Rows are points. To make a cloud, some directions were put in groups of two or more. Within a group, all points are equally far from the middle, so they leave a hole (a ring in 2 directions, a hollow ball in 3). The other directions are filled evenly. Then the cloud was stretched, turned, moved and blurred a little. Count the holes, and give their numbers of directions, smallest first.

Cloud (13 x 2)
[[  6 -22]
 [  7  26]
 [ 37   1]
 [-60   7]
 [ 43  16]
 [-17  21]
 [ -7 -49]
 [ 34  25]
 [ 14  13]
 [ 34  19]
 [-22 -36]
 [-26  -2]
 [-13 -44]]
Holes: 0

Cloud (19 x 3)
[[ 20 -23  29]
 [ 19 -36  -5]
 [ 41   1  32]
 [-34  18 -18]
 [-25 -18  49]
 [-19 -14  48]
 [-51   5 -18]
 [-60  10 -10]
 [ 22   2  38]
 [-14 -28 -25]
 [-23  10 -27]
 [-29  21  35]
 [ 17 -24 -28]
 [-35 -32  48]
 [-17 -48  20]
 [  0  33 -23]
 [-57 -26 -20]
 [-10 -28  40]
 [  7 -33  27]]
Holes: 1 (2)

Cloud (29 x 4)
[[-25 -11 -32 -16]
 [-16  20 -39 -16]
 [-30 -10  24 -15]
 [ 22  -3  39 -41]
 [-31  15   6  20]
 [-18  -2  25 -38]
 [ 24  10  30 -46]
 [ -4  -9   3  32]
 [ 24 -28 -24 -48]
 [ 28  -5  30  26]
 [ 13  -2  51   9]
 [ 60   0  -7  -8]
 [ 31   3  46 -27]
 [-29   8 -17  16]
 [ -8  -6   7 -55]
 [ 47  14 -13  11]
 [ 16 -13  17  30]
 [ 27  31  36  17]
 [-33 -16   3 -26]
 [ 39  23  14 -43]
 [ 48  15  37   4]
 [-26  11 -33 -21]
 [ 19  34 -34  -4]
 [ 28 -15  47  -2]
 [ 11  20  19 -48]
 [ 47 -15 -12 -48]
 [ -7  30  -9 -42]
 [  2 -35  28 -27]
 [ 58 -15  10  -9]]
Holes: 1 (4)

Cloud (30 x 4)
[[ 42  -2  22  22]
 [  0  11  23 -25]
 [  9 -29 -27  -5]
 [  8 -19  30  12]
 [ 36   9 -13  16]
 [-19  25  21 -31]
 [  6 -19 -30  -1]
 [-28   7  19 -20]
 [ 16 -10  31 -15]
 [ 16  60  21   0]
 [ 21  48  -6   0]
 [ 20  29   6  21]
 [ -5  -3   9  14]
 [-16  -1 -16 -24]
 [  0 -15 -12 -22]
 [  4  39 -26   4]
 [ -2   1  35 -13]
 [ 12  35 -22   8]
 [ 24 -11 -24  17]
 [ 29  21 -14   1]
 [ -2  46  30   6]
 [ -1  25  -2  17]
 [  9  21 -27   7]
 [ -3  33  38  -9]
 [ 45  -3  10  25]
 [-19   1 -24 -14]
 [-14  -6  23 -21]
 [ 18 -16 -22 -10]
 [  0  30  37 -13]
 [  0  15 -21  12]]
Holes: 1 (3)

Cloud (53 x 6)
[[ 28  22  -6   3 -15 -13]
 [-40  -3  12 -21   3  -1]
 [ 23  10  34  27  -2 -31]
 [  1  10   2  12   7  23]
 [  9  38  43  11 -35 -26]
 [-21  25 -22  18 -31  -6]
 [-20 -12   0 -20 -30  16]
 [-29 -19 -21 -34  -5  10]
 [-18  11   8  18  -3 -60]
 [ -7  27  10  42 -21   3]
 [ 21  28  38  28 -16  28]
 [-22 -33   9  25  -5   5]
 [ -1  44  13  27 -10  17]
 [ 11 -24   5  28 -52 -46]
 [ -8  10 -46  -4   2  26]
 [ -2  42  47   1 -22 -21]
 [  5 -11 -13 -40 -37  -9]
 [-37 -34   3 -13   2  -4]
 [ 19  17  11 -28  33 -11]
 [-40 -27   0 -28 -13 -31]
 [ -1   7  33   6 -22   7]
 [ -6 -29   2 -38  10  -2]
 [-23  15 -24  26  -3  18]
 [-27   5  12  -9 -45  -8]
 [-16  14  26   9  -5   6]
 [ 41  13  -8  27 -11  -8]
 [ 10 -15 -13 -13  23 -15]
 [  6  13 -12  -7  42  -3]
 [-30  -3  -8 -25 -50 -14]
 [-20 -18 -42 -27  -7   8]
 [-23  -1  26 -16 -27 -54]
 [ -9 -12   6  -1   1 -35]
 [-26 -17  33 -12  -3  20]
 [ 30  33 -17 -22   4 -12]
 [  7  -8   4  15  33  20]
 [ -1   8   7  43 -19 -32]
 [ 43 -15   1  13  20 -35]
 [  1  15  30   2 -45 -32]
 [ 37  17  17 -12 -20 -24]
 [ 45   3  14 -29 -20  -4]
 [-17 -25 -20 -28 -15  -6]
 [ -1  36 -27  19   1  -9]
 [ 23  -2   6  12 -40   6]
 [-20  27  -7 -10  10  22]
 [ 16  -8  42  12 -33 -37]
 [-12 -25 -21 -23  20 -16]
 [ -6 -24 -26  15   4  12]
 [ 36  21  29 -12 -10 -32]
 [-18  25 -10  14  24 -17]
 [-23 -10  19  10   3 -17]
 [ 12   4  -5 -35  10  -2]
 [ 13 -11  -9  16  -2  21]
 [ 17   5   1 -47   0 -21]]
Holes: 0
